Each row is a point. Each copy is the shape, with its points in the same order, turned, moved and blurred by noise. Some copies are also mirrored. Which?

Shape (9 x 3):
[[ 25 -77 -23]
 [ 24  14  12]
 [-52 -41  22]
 [ 47  22 -57]
 [-13  -1  47]
 [ -4 -36  15]
 [-58  -2  27]
 [-15 -69   5]
 [ 34 -73 -70]]
Copy 1 (9 x 3):
[[-40 -75 -11]
 [ 20   5 -28]
 [-15 -10  56]
 [-35   4 -78]
 [ 30   4  16]
 [ -6 -28  12]
 [ -5  29  53]
 [-23 -49  27]
 [-75 -67 -40]]
Copy 1 is: only turned
Copy 2 (9 x 3):
[[ 10 -70  -8]
 [ -8   3  43]
 [-77 -22  -7]
 [ 63  21  10]
 [-50  -9  48]
 [-34 -39  12]
 [-83   5   7]
 [-36 -61 -11]
 [ 45 -64 -43]]
Copy 2 is: only turned

Shape (12 x 6):
[[ -7  22  53 -54 -28 -30]
 [-54  20  12  59  -6 -52]
 [  9 -21  49 -42  -6 -20]
 [ 44 -20  82  76 -16 -18]
 [-45  33 -10  37 -12 -79]
 [-53 -10 -31 -53  39  59]
 [-22  20  24 -65 -50 -17]
 [-43  20  13  30  45 -57]
 [-39  26 -31 -46  45  17]
 [ 10 -48  25  36  -3 -36]
 [ -6 -10  71 -35 -18  14]
 [-19  39 -50 -44  36  23]]
Copy 1 (12 x 6):
[[-35 -24  72 -21  34 -30]
 [ 57  12 -19 -21  32 -40]
 [-38 -53  42 -28  25   1]
 [ 55 -92   9  33 -42 -45]
 [ 25  33 -34 -31  50 -53]
 [-16  19  33 -45  33 113]
 [-35   9  83 -33  21 -22]
 [ 33  -9 -36  -8  68  -3]
 [-20  23  17 -14  59  75]
 [ 12 -55 -29 -22 -27  -9]
 [-14 -51  73 -20   5   7]
 [-30  35  22   8  41  73]]
Copy 1 is: mirrored
Copy 2 (12 x 6):
[[-41  84   1   6 -19   8]
 [-48   7  15  11  65 -61]
 [-46  37 -28   6 -37  13]
 [-55 -29  31  75 -48 -57]
 [-32  30   1 -17  60 -77]
 [ 17  16 -24 -10  55  90]
 [-17 100 -27  19   8   5]
 [-61  -2  19 -37  50 -33]
 [  7  24   1 -43  45  51]
 [-47 -26 -32  25 -16 -43]
 [-50  55  -6  49 -28  30]
 [ 29  36  10 -41  42  47]]
Copy 2 is: only turned
Copy 3 (12 x 6):
[[-44  27  -3 -39  45 -24]
 [-37  -6 -63 -37 -10  82]
 [-24  -5   8 -57  19 -30]
 [-31  36   2 -78 -89  21]
 [-34  -3 -97 -31   9  54]
 [ 38 -54  37  23  60  36]
 [-54   4 -13  -6  54 -27]
 [  5   3 -63 -61  23  74]
 [ 36 -15  -7  15  64  36]
 [-14 -22 -26 -67 -50  16]
 [-40   8  44 -45  23  -8]
 [ 50 -10 -16  35  56  17]]
Copy 3 is: mirrored

Shape (14 x 8):
[[  26   11    0   81   51    0  -20  -19]
 [ -34  -67   53   55  -21   30   20  -38]
 [   8   -2  -27   12  -57   31   53   35]
 [  -6  -10  -45   44   45  -16  -41   -5]
 [ -24   42   32   22   29  -74  -48  -18]
 [ -30  -20  -14   -7   33  -91  -33  -85]
 [ -31   16   37   20   50   -3    5   45]
 [  50   -2    6    9   31  -13   67   12]
 [  38   47   31  -25  -30  -32  -48  -23]
 [ -31  -27  -73   55   17  -50  -33   32]
 [   7    0   15   20   21  -13   11   21]
 [  -1   27  -36  -23   -5  -34  -16  -34]
 [ -34 -115  -37  -50   13  -18  -15   18]
 [  61   -9   -7   12  -12  -15  -16  -12]]
Copy 1 (14 x 8):
[[  59   20  -63   -5   20   18  -19   70]
 [  -4  -56  -75   25   -9   65  -18  -18]
 [ -31   -8   12  -54  -49   33   22   15]
 [  46   -9  -10   22   17  -16  -15   75]
 [  44   57    9   50   64   26  -45   20]
 [  92   13   20  105   10    7  -14   -2]
 [ -25   24  -24   10   67   33   19   45]
 [  37   28  -21  -31    5   46   72   20]
 [  43   62   14  -18   27  -12  -38  -43]
 [  35  -36   45   22   12   11  -20   98]
 [  15   11  -14   -9   31   31   17   26]
 [  37   40   30   27  -16  -19   -6    7]
 [  11 -101   40   46   21  -22   51   -3]
 [  63    5   -5  -37    1    1   -2   -2]]
Copy 1 is: only turned
Copy 2 (14 x 8):
[[ 22  16  64  12  14 -58 -49  37]
 [ -6 -59  55  73  -2  38 -56  33]
 [ 30 -31 -27  55 -22  -3  43   8]
 [ 10  -3  26 -28  49 -39 -40  33]
 [ 51   7  61 -54 -16 -22 -76 -21]
 [ -7   3  81 -50  54  13 -49 -52]
 [ 66  -3  54 -28 -34  11 -22  60]
 [ 67  10  69  41  25  -5  44  14]
 [ 59  53   4   5 -11   2 -59 -53]
 [ 14 -47  -2 -62  53 -46 -19  27]
 [ 59 -14  46   4  -1  -2 -11  22]
 [  4  32  13 -25   9 -11  -9 -44]
 [ 20 -48  -9 -42  87  88  -5  33]
 [ 52  23  11  37  37 -14 -26 -16]]
Copy 2 is: only turned
Copy 3 (14 x 8):
[[  -7  -12   14   55   11   45   26   29]
 [ -33  -32   -2  -41   49   53  -14  104]
 [ -19   15  -23  -38  -34  -15  -78   25]
 [ -20  -51   -8   51   34   16    3  -15]
 [ -40  -38   78   19   22  -16   54  -14]
 [ -82  -52   35  -17   70   38   51  -56]
 [ -13  -37    1    7   -9  -48   42   53]
 [ -19   -4  -28  -26  -59   27   30   14]
 [  15  -24   98  -45   -4    5    8  -29]
 [ -69  -72  -14   65   15  -10  -32  -24]
 [ -23  -26    9    2  -18   -4   19   29]
 [ -25  -16   18  -22   23    2   -3  -61]
 [ -38 -121  -63  -63   32   -4  -20   -9]
 [   2  -28   29  -16  -19   48  -14  -15]]
Copy 3 is: only turned
Copy 4 (14 x 8):
[[  55   21   14   10   67    6   31  -24]
 [ -10  -69   28   71   -7   31   38  -11]
 [   7  -58  -63   31   21  -12  -19   60]
 [  39   -3    4  -36   41    8  -10  -43]
 [  51   46   27  -51  -13   63   24    8]
 [  41   11   28  -56  -76   10   27  -57]
 [   7  -21    4  -38   56   53   41   38]
 [  38  -32  -24  -16   31  -40   62   53]
 [  13   63   20  -10  -29   -5  -13   59]
 [  78  -43   -7  -53   33   25  -46  -36]
 [  26  -19    4  -19   31   10   19   39]
 [  17   22  -31  -40  -31   -7  -13    3]
 [ -19 -106   36  -67  -19  -28  -27  -19]
 [  37    9   18    6   11  -41   -5   28]]
Copy 4 is: mirrored
